Rows are points. Before rounding, the points of a table are all equally far from one centre. They may lie mostly on one side of it. Write the centre, to within rounding.

Points (7 x 2):
-28,58
-36,52
-54,20
19,-36
0,-41
-17,-38
-54,15
Centre: -2,12

Points (16 x 11):
11,-37,45,24,-80,0,-13,-4,-17,52,0
22,-64,17,19,10,13,-3,36,0,47,-26
26,-57,14,26,-34,-20,-45,73,10,11,-17
19,-48,17,56,-40,9,4,23,53,46,-7
35,1,-19,43,-46,-14,-10,76,43,28,1
39,-16,23,38,-53,-31,7,28,-5,87,-2
-6,-78,26,24,-50,-26,-3,-2,-9,28,-31
58,-57,-8,36,3,-13,47,46,-10,7,74
26,-52,-27,-21,15,3,10,49,16,6,33
-4,-57,36,74,5,-2,-33,56,-17,9,-15
3,-46,13,42,-24,-18,-27,61,41,57,-4
6,-55,42,42,-11,-13,-17,74,-20,62,0
4,-73,44,36,-43,-24,5,47,40,37,7
3,-48,43,-12,-53,-45,9,38,7,50,-1
28,-71,14,10,-13,-13,-2,77,28,36,31
28,-59,-1,21,-81,13,-27,43,1,36,-3
Centre: 7,-21,2,38,-26,-18,7,26,-15,10,25

Points:
14,14,-28,-88,2,-38,-5,27,-52,-25,35,1,4,49,30,29,-14,-8,-22,-4,-55,-5,-65,-45
57,41,-29,-42,11,-13,27,12,-51,13,30,-8,10,51,-1,-8,-31,-21,-5,50,-23,26,-28,13
37,50,23,-60,17,21,57,-16,-27,20,21,33,30,28,8,28,-12,-28,0,39,-64,-30,-39,-7
14,47,8,-2,-23,-27,37,-16,-18,-15,38,24,-18,18,-11,35,-11,-12,-34,27,-2,-20,-70,53
62,2,26,-56,31,11,-3,15,-39,-55,8,5,3,11,-5,0,-23,-15,20,26,-29,31,17,-45
29,13,21,-92,15,-29,-20,-5,-41,3,19,-2,-3,50,-20,-12,-25,-30,37,46,-8,35,-7,-23
4,15,2,-62,-42,-18,17,19,-57,-5,26,15,5,72,16,38,-52,-25,35,29,4,-14,-70,2
24,62,-10,-36,6,0,-13,-20,-80,-12,-5,-5,-9,34,14,32,-52,7,14,39,-53,0,-41,36
13,68,55,-72,3,-1,7,-1,-31,-24,17,29,15,40,44,-16,-10,-10,-18,-10,-40,-47,-76,-27
72,-10,9,-63,-18,3,49,-11,-27,20,33,12,4,24,16,12,5,-36,-12,24,-54,-15,-41,-42
42,18,52,-48,5,-31,-14,27,-8,-22,6,-29,24,42,10,-1,-20,9,-19,31,-62,-7,-49,-24
31,45,1,-51,-6,-47,7,3,-25,16,36,26,-4,46,31,-7,-10,-39,31,40,-54,-21,-55,-40
57,12,10,-47,31,-30,-7,-32,-29,9,27,23,-2,43,22,-10,-15,-37,8,58,-22,-28,-55,-8
11,47,20,-16,22,-1,41,33,-29,4,17,7,-8,48,-2,9,-26,-88,-2,47,-33,6,-47,-15
38,36,-5,-58,38,-9,2,24,-58,-42,0,-18,29,12,5,-21,-10,-37,36,28,-67,28,-41,-4
8,8,-4,-47,12,-50,35,-52,-45,1,22,22,-12,63,-34,9,-2,-1,10,31,-14,-2,-69,13
38,20,34,-76,33,-37,24,-26,-69,3,5,-18,10,15,39,18,-14,-47,20,19,-61,-20,-26,-4
-13,2,-20,-29,-28,33,-2,22,-79,-19,-3,31,8,59,-1,26,-49,-52,18,17,-48,9,-55,-17
23,40,26,-52,7,-7,12,-13,-85,-1,14,18,-4,47,-41,-11,-6,-29,18,36,-69,4,-70,3
25,36,-58,-44,-14,-18,7,-35,-51,-19,24,-16,0,4,6,-3,-11,-44,31,25,-95,-2,-53,18
29,48,39,-65,13,30,-14,30,-65,-38,45,10,-6,53,-10,9,24,2,17,36,-43,-38,-48,-8
0,51,2,-64,2,-5,15,-17,-66,-27,-13,-10,15,31,-20,55,-26,-59,-25,55,-23,-30,-21,21
46,25,-13,-60,19,-51,11,8,-43,1,26,33,-21,34,-18,-10,-30,-35,-26,21,-44,16,-34,-16
-7,29,-35,-59,1,-21,-18,-11,-55,-3,38,8,-7,21,-16,31,-9,-30,50,75,-58,-8,-40,-11
39,18,7,-34,25,-7,14,11,-53,-32,24,29,33,22,-5,-10,-3,-42,15,59,-64,-15,-70,-17
10,18,43,-42,14,-2,8,-7,-65,11,-32,-13,10,13,-13,11,1,-9,2,12,-44,17,-54,58
50,48,10,-50,20,9,9,18,-37,-8,21,13,3,22,-44,-11,-17,-37,-5,45,-69,-10,-62,6
40,16,-3,-60,-2,-43,43,12,-34,-35,4,-15,-21,40,24,-13,-4,-63,25,26,-71,-24,-39,-8
Centre: -5,24,12,-43,-10,12,8,-22,-24,-30,33,-8,-2,22,10,12,-9,-24,4,3,-24,6,-33,-8

Points (31 x 24):
-38,-50,8,9,-25,14,-37,-33,16,18,-22,-15,-31,26,43,42,4,-19,40,38,-4,-27,27,51
-43,-23,30,-5,-16,22,17,-10,38,-19,-20,16,-69,30,-13,23,-9,-26,47,-18,16,5,20,40
11,-42,-1,-11,-36,-24,-3,-22,62,15,23,19,-51,37,19,-1,11,-22,45,24,16,-18,34,32
-55,-13,19,-13,-34,12,-1,16,72,24,26,1,-8,-18,17,36,18,4,41,-6,75,-7,14,44
-72,-67,17,18,-24,29,0,-16,42,-22,16,-4,-1,11,40,17,37,-9,74,-3,64,-8,36,33
-45,-58,6,33,15,28,30,20,80,-11,30,5,-13,28,-8,42,31,3,44,13,-11,1,0,51
19,-3,22,22,2,73,-8,-4,56,20,28,15,-2,15,27,24,1,-20,41,-35,31,-9,4,23
6,-44,18,17,11,31,27,-18,55,19,13,19,7,-21,56,77,-16,0,69,19,10,-16,25,7
-33,-5,27,5,-32,24,12,-11,54,16,21,12,-28,9,52,61,14,-29,31,55,10,4,17,26
-68,-58,28,-14,24,22,37,-42,44,-22,-24,-1,-9,16,29,56,-13,12,29,30,10,-17,50,24
-81,-49,-1,11,8,20,8,-29,53,17,6,-15,-24,1,32,52,31,-22,27,42,69,-29,39,23
-37,-58,7,-15,21,0,-3,-22,62,-1,20,60,-31,12,24,4,15,-13,95,39,1,-40,-5,48
-26,-42,-2,21,12,22,9,-49,60,9,-27,48,-19,4,-29,23,27,-40,70,41,49,-17,15,23
-51,-6,-15,-3,-21,-18,32,-15,36,5,-9,48,-25,31,41,52,27,-29,62,11,28,11,35,18
-57,-56,31,27,18,28,-9,-21,28,26,4,35,-23,35,3,32,19,7,74,18,2,-43,58,33
-26,-51,0,-20,3,30,14,-10,86,13,16,-3,-25,28,7,53,22,-6,77,-21,14,-11,53,18
-32,-46,-15,4,5,-31,-22,-52,64,-6,35,-15,-8,14,68,14,16,16,35,35,14,4,28,27
-13,-37,-24,-19,19,-8,-13,-8,46,1,28,-4,-36,42,-1,48,40,25,65,21,-12,7,31,18
-21,-35,12,-43,-15,24,25,2,83,5,12,10,-25,25,0,43,36,8,57,-15,14,-3,24,34
-37,-42,7,2,48,27,-40,12,36,38,29,41,-33,-3,32,3,48,-9,3,-11,37,-17,7,42
-82,-21,7,9,-3,25,-23,-12,63,15,39,19,-27,-8,35,59,-4,-3,55,15,-33,12,28,35
-14,-93,-39,-13,45,26,14,-9,67,22,33,2,8,16,43,30,-8,14,59,-4,20,-6,37,45
-40,-61,7,6,-30,20,-20,-26,3,20,-4,20,23,7,-9,21,46,4,85,37,2,-44,55,11
-38,-53,23,35,-10,45,-32,-23,-2,-12,-23,12,8,7,32,62,32,-21,67,12,3,-6,21,14
-51,-30,25,-22,17,9,19,-42,52,-7,20,11,-12,-16,38,6,61,14,32,27,3,-2,49,46
-25,-40,29,-9,-13,20,-12,-4,40,-2,33,-5,-4,3,41,76,26,-4,51,40,27,-45,54,22
-48,-52,-17,8,-39,23,27,-6,49,22,8,4,-32,-8,-3,50,33,-14,76,47,7,-20,60,25
-15,-53,-22,13,-4,31,-28,-17,54,30,11,-1,-26,9,21,53,50,17,23,19,24,-7,41,48
-15,-61,16,-31,23,6,14,-27,47,-1,-15,-1,-22,-2,9,48,32,-32,47,27,11,14,72,16
-12,-28,-10,9,-23,14,-6,-7,48,29,-15,-12,-3,17,9,71,26,-51,48,16,30,-20,28,53
-17,-34,-16,-21,-45,4,-7,-28,58,21,-4,-28,-24,-31,1,63,4,17,23,11,-1,-44,7,19
Centre: -38,-31,-17,0,10,18,0,1,30,-1,9,11,3,-5,12,2,-7,-12,35,13,13,-20,15,3
